Every row gives one point. The points of each table are mixes of a few directions, plus a little noise. How many directions does each table use, and how many do they share? Where both have some left over, give the other angles between the two spaces (their principal angles), to ten degrees, smallest first.

First:
[[ 42 -26 -20]
 [-51  32  24]
 [-33  20  15]
 [ 43 -26 -19]]
Second (4 x 3):
[[ 52 -32 -24]
 [-60  37  27]
 [-20  11   8]
 [ 27 -17 -12]]
Directions: first 1, second 1, shared 1

First (9 x 6):
[[ -6  -6  15  15   4   1]
 [ 20   4 -27  18 -15  17]
 [  0 -50   1 -24  -4  29]
 [ -5  26   1 -19  11 -34]
 [-14 -16  11  -7  -6  30]
 [  2  24 -15   6 -12  14]
 [-13  -4  29   7  17 -24]
 [ 17  25  -8  36   6 -33]
 [  0  -3  -9 -31  -1   0]]
Second (7 x 6):
[[ 38 -11   9   9  20  47]
 [-11   3  -2  -2  -6 -13]
 [-49  14 -10 -12 -25 -60]
 [  9  -3   2   2   5  11]
 [ 25  -7   5   6  12  30]
 [ -6   2  -2  -2  -3  -8]
 [ -5   2  -1  -1  -3  -7]]
Directions: first 4, second 1, shared 0; angles 50

First (8 x 9):
[[ 14  10   6  -3  12  -9 -23   0  20]
 [-13   4  36  -7 -12  10  28 -28  27]
 [ 10   0  19  15  11   1  -1  14 -19]
 [ -5  -8 -59  -6 -24   4  15 -12  -2]
 [-51 -17  11 -25   5  -9 -13  16 -34]
 [ 24   1  21  16   2  -4  -8  -2 -41]
 [-18  -4 -40 -12  -2   3   3  10  29]
 [ 39  13   6  22   9   4   0   3  20]]
Second (7 x 9):
[[ -7  -2   0   5   1  -1  -2  -6  -1]
 [-22  -5   4  15   2 -12  -5 -17 -16]
 [ 59  13  13 -50  -8 -11  28  58 -19]
 [-31  -7   8  22   2 -21  -6 -24 -29]
 [  4   1 -22   3   2  42 -11  -7  60]
 [ -3  -1   3   2   0  -6   0  -2  -8]
 [  0   0  -5   2   0   9  -3  -2  13]]
Directions: first 5, second 2, shared 0; angles 30, 70

First, 11 rows:
[[-18 -13 -28 -43  16 -11  17 -10  14  20  11 -31   4  25]
 [ -8  -6 -15 -15  10  -5   8  -7   2   2  -1  -1   7  16]
 [  4   0  -5  14  -1   2  -3  -5 -13 -12 -12  27   8   6]
 [ 15  -6  -7  26 -20  16  -9  -1 -23   0  -7  16   7  -8]
 [-16  -4 -18 -29  21 -14  13 -10  11  -1   0  -3   7  24]
 [  4   4  11   7  -4   2  -4   5   1  -1   1  -1  -5  -9]
 [ -8  -1  -3 -20   9  -8   7   0  13   8   8 -18  -4   6]
 [ 12  -6  -4  21 -19  14  -8   0 -19   3  -3   7   4  -9]
 [ 16   7  16  36 -15  11 -14   6 -17 -14 -10  25  -1 -18]
 [-14  12  14 -25  23 -18   7   4  27  -3   7 -14 -10   5]
 [ 14  15  38  27 -18   9 -16  19   2  -1   7  -7 -19 -36]]
Second:
[[  2  -6  -9  -2  -4   3   2  -2  -3   7   2  -7   3   2]
 [-12  31  42  -4  30 -24  -1   9  28 -31  -6  19 -14  -5]
 [ -3  -4  -6 -10   2  -2   3  -1   3   6   4  -9   1   4]
 [ 22  20  36  60 -15  12 -23   9 -24 -37 -24  59  -1 -26]
 [ -2  -5  -8  -8   0   0   3  -2   1   7   4 -10   1   4]
 [ -4 -10 -15 -15   0   1   6  -4   2  14   7 -18   2   7]
 [ -4  -9 -14 -14  -1   0   5  -3   2  13   7 -17   2   7]
 [  0 -11 -17  -9  -6   4   4  -4  -4  14   5 -15   4   5]
 [ 19  -8  -6  34 -26  21 -11  -1 -30  -1  -9  19   9 -11]
 [ -7  -2  -6 -17   8  -6   6  -2  10   8   6 -15  -1   7]
 [ -9   4   3 -15  12  -9   4   1  13   0   4  -8  -3   4]]
Directions: first 3, second 2, shared 2
